Rows are points. The points of each table are mixes of a few directions, plus a little noise. Count the directions of each table, and those that both share. Where both have some left over, give the other angles between the two spaces (their principal angles), to ten degrees, smallest first.

First, 6 rows:
[[-0.17 -0.17]
 [ 0.42  0.38]
 [-0.38 -0.33]
 [ 0.41  0.37]
 [-0.10 -0.08]
 [-0.19 -0.18]]
Second, 4 rows:
[[ 0.52 -0.18]
 [-0.42  0.14]
 [ 0.21 -0.07]
 [-0.34  0.12]]
Directions: first 1, second 1, shared 0; angles 60

First (6 x 4):
[[ 0.53 -0.17 -0.16 -0.09]
 [ 0.57  0.08 -0.25  0.03]
 [-0.54  0.11  0.19  0.06]
 [-0.56  0.48  0.09  0.23]
 [ 0.20 -0.04 -0.07 -0.02]
 [-0.21 -0.45  0.20 -0.20]]
Second, 6 rows:
[[-0.26 -0.22 -0.48 -0.37]
 [ 0.00  0.00  0.00  0.01]
 [ 0.21  0.21  0.43  0.35]
 [ 0.31  0.26  0.60  0.47]
 [-0.21 -0.18 -0.41 -0.32]
 [-0.10 -0.08 -0.18 -0.16]]
Directions: first 2, second 1, shared 0; angles 70

First, 9 rows:
[[ 0.15 -0.11 -0.05  0.32  0.28  0.05 -0.03  0.01]
 [-0.24  0.16  0.07 -0.43 -0.39 -0.07  0.01  0.03]
 [-0.05  0.02  0.01 -0.09 -0.07 -0.02  0.04  0.01]
 [-0.43  0.11  0.06 -0.79 -0.62 -0.17  0.28  0.02]
 [ 0.37  0.15  0.07  0.69  0.31  0.19 -0.59  0.01]
 [ 0.27  0.10  0.04  0.45  0.22  0.14 -0.38  0.00]
 [ 0.19 -0.51 -0.22  0.45  0.70  0.00  0.49 -0.05]
 [-0.14  0.35  0.17 -0.32 -0.50 -0.01 -0.36  0.03]
 [-0.18 -0.28 -0.13 -0.31  0.05 -0.14  0.58 -0.02]]
Second, 10 rows:
[[ 0.56  0.19  0.35  0.22 -0.05  0.11  0.28  0.07]
 [ 0.07  0.55  0.42  0.06 -0.18  0.30  0.18  0.19]
 [ 0.43  0.50  0.53  0.04 -0.38  0.17  0.22  0.11]
 [-0.32  0.12 -0.28 -0.22  0.08  0.12 -0.24  0.29]
 [-0.19 -0.19 -0.24 -0.15  0.07 -0.12 -0.17 -0.04]
 [ 0.06  0.03  0.33  0.09 -0.25 -0.08  0.17 -0.31]
 [ 0.38 -0.81 -0.57  0.16  0.52 -0.36 -0.06 -0.10]
 [-0.38 -0.17 -0.24 -0.23 -0.08 -0.15 -0.25 -0.12]
 [-0.45 -0.54 -0.57  0.21  0.67 -0.06 -0.07 -0.09]
 [-0.15  0.35  0.23 -0.21 -0.37  0.06 -0.07  0.02]]
Directions: first 2, second 4, shared 1; angles 70

First (8 x 11):
[[-0.26  0.01 -0.20 -0.31  0.32 -0.48 -0.04 -0.32 -0.12  0.20  0.06]
 [-0.09  0.01 -0.12 -0.05  0.17 -0.17 -0.20 -0.03 -0.15  0.16  0.04]
 [ 0.30 -0.05  0.20  0.20 -0.42  0.50  0.35  0.22  0.31 -0.31 -0.01]
 [-0.24  0.05  0.04 -0.18  0.24 -0.36 -0.05 -0.26 -0.10  0.06 -0.09]
 [ 0.12 -0.12 -0.72 -0.28  0.06 -0.09  0.09  0.00 -0.01  0.36  0.50]
 [-0.04  0.09  0.85  0.24 -0.25  0.21  0.30 -0.07  0.26 -0.58 -0.52]
 [-0.03 -0.07 -0.49 -0.31  0.15 -0.25  0.09 -0.16 -0.03  0.26  0.30]
 [ 0.26  0.07  0.43  0.69 -0.25  0.66 -0.54  0.61 -0.17 -0.15 -0.26]]
Second:
[[-0.10 -0.25 -0.11  0.11  0.02 -0.28 -0.09  0.57 -0.10 -0.13 -0.03]
 [-0.06 -0.15 -0.02  0.17  0.04 -0.16 -0.21  0.48 -0.15 -0.08 -0.06]
 [ 0.13  0.27  0.16 -0.22  0.09  0.25  0.21 -0.73  0.17  0.14  0.04]
 [-0.11 -0.23 -0.17  0.09 -0.10 -0.22 -0.04  0.49 -0.07 -0.12  0.01]
 [ 0.08  0.29 -0.10 -0.23 -0.35  0.40  0.36 -0.84  0.26  0.17  0.17]
 [ 0.07  0.09  0.27  0.12  0.30  0.06 -0.30  0.03 -0.14  0.04 -0.14]
 [-0.19 -0.28 -0.22  0.51 -0.35 -0.09 -0.54  1.05 -0.35 -0.11 -0.07]
 [ 0.08  0.01  0.13 -0.43  0.43 -0.25  0.46 -0.44  0.24 -0.05  0.03]
 [-0.12 -0.13 -0.23  0.23 -0.37  0.02 -0.18  0.45 -0.12 -0.04  0.03]
 [ 0.21  0.38  0.28 -0.37  0.28  0.28  0.34 -1.07  0.26  0.17  0.03]]
Directions: first 3, second 3, shared 1; angles 50, 80
